Each row is a point. The points of each table are mixes of a few directions, plus a little noise. Count the directions of each table, and those that both share. Where both have some left over, give the other angles between the two spaces (their principal angles), to ten degrees, smallest first.
In the rows, zero is written as 128.

First:
[[148  74]
 [130 124]
 [110 177]
 [141  92]
 [105 191]
 [116 159]
 [147  77]]
Second (5 x 2):
[[114 165]
 [141  95]
 [104 192]
 [150  70]
 [131 120]]
Directions: first 1, second 1, shared 1

First, 7 rows:
[[ 95  73 103  52 114  98]
 [145 201  82 114 159  99]
 [146 164 134 162 139 138]
 [132  86 196 197 103 183]
 [124 112 140 133 121 136]
 [111  79 143 114 110 135]
 [142 182  98 124 150 109]]
Second, 8 rows:
[[123 151  82  80 142  91]
 [116  49 199 174  91 180]
 [136 146 128 141 133 130]
 [106  27 196 154  85 174]
 [141 175 104 127 147 113]
 [134 159 102 114 142 110]
 [132 157 101 111 141 109]
 [136 160 110 125 141 117]]
Directions: first 2, second 2, shared 2

First, 11 rows:
[[ 88  66  61 199  83 144 128 172 103  57 106]
 [ 89 190 141  25  63  92 157 151 110 184 152]
 [164 112 143 165 182 144 111 100 147 119 121]
 [132 154 147  93 129 118 133 121 132 155 137]
 [ 65 127  83 105  40 113 151 183  94 114 129]
 [153 155 162 101 157 123 125 103 142 160 137]
 [160  90 127 193 179 152 108 106 144  96 113]
 [126 159 147  83 120 114 137 125 129 160 140]
 [187 127 168 153 210 143 106  78 160 138 126]
 [159 109 138 167 175 144 112 105 143 115 120]
 [ 85 118  92 125  70 121 142 166 104 110 125]]
Second, 9 rows:
[[149 109 107 124 139 150 144 135 143 126 126]
 [163  43 163 211 203 139  74 119 180  92 138]
 [137 160 165 116  89  97 133 176 111 117 148]
 [ 88 126 182 234 170 130  50 151 171 140 144]
 [150 178 120 106 111  98 170  95  54  84 101]
 [127 154 126  91  85 130 132 141 119 153 131]
 [134 119 108  78 104 136 126  83 115 148 115]
 [151 154  93 114 107 167 158 149 128 148 119]
 [ 52 110  88  79 145 104 164 102 129 144 132]]
Directions: first 2, second 6, shared 1; angles 70

First (8 x 14):
[[115 161 127 136  99 170 156 110 123 148 143 121 127 118]
 [155  67 170  90 110 113 102 138 185 100  75 142 156 104]
 [112 162  97 153 151 125 138 126  87 142 162 120 108 149]
 [160  58 179  84 104 114 100 138 195  97  67 144 161  98]
 [124 135 101 146 171  94 116 139  94 126 148 126 110 155]
 [115 155  97 152 157 116 132 130  88 137 159 121 108 152]
 [114 158  90 157 167 109 130 132  80 138 164 120 103 158]
 [130 127 163 107  65 183 150 108 171 136 106 129 151  90]]
Second:
[[165 194 111 136 108 138 153  74 122 157 118 119  91 139]
 [139  83 140 148 151   7  93 118 120 144  97 128 113 155]
 [112 106 129 117 143 149 119 161 131 103 141 134 147 120]
 [ 92 118 150 166  93  80 140 101 113 181 129 116 128 130]
 [121 118 137 136 119 106 127 122 128 140 123 126 129 129]
 [137 130  85 105 204 164 106 187 110  65 160 140 128 143]
 [ 96 101 179 120  55 168 149 119 166 148 115 127 168  84]
 [156 163 109 130 136 125 133 106 120 134 124 125 102 142]
 [134 138 113  93 144 214 132 165 142  80 147 138 145 111]]
Directions: first 2, second 4, shared 2
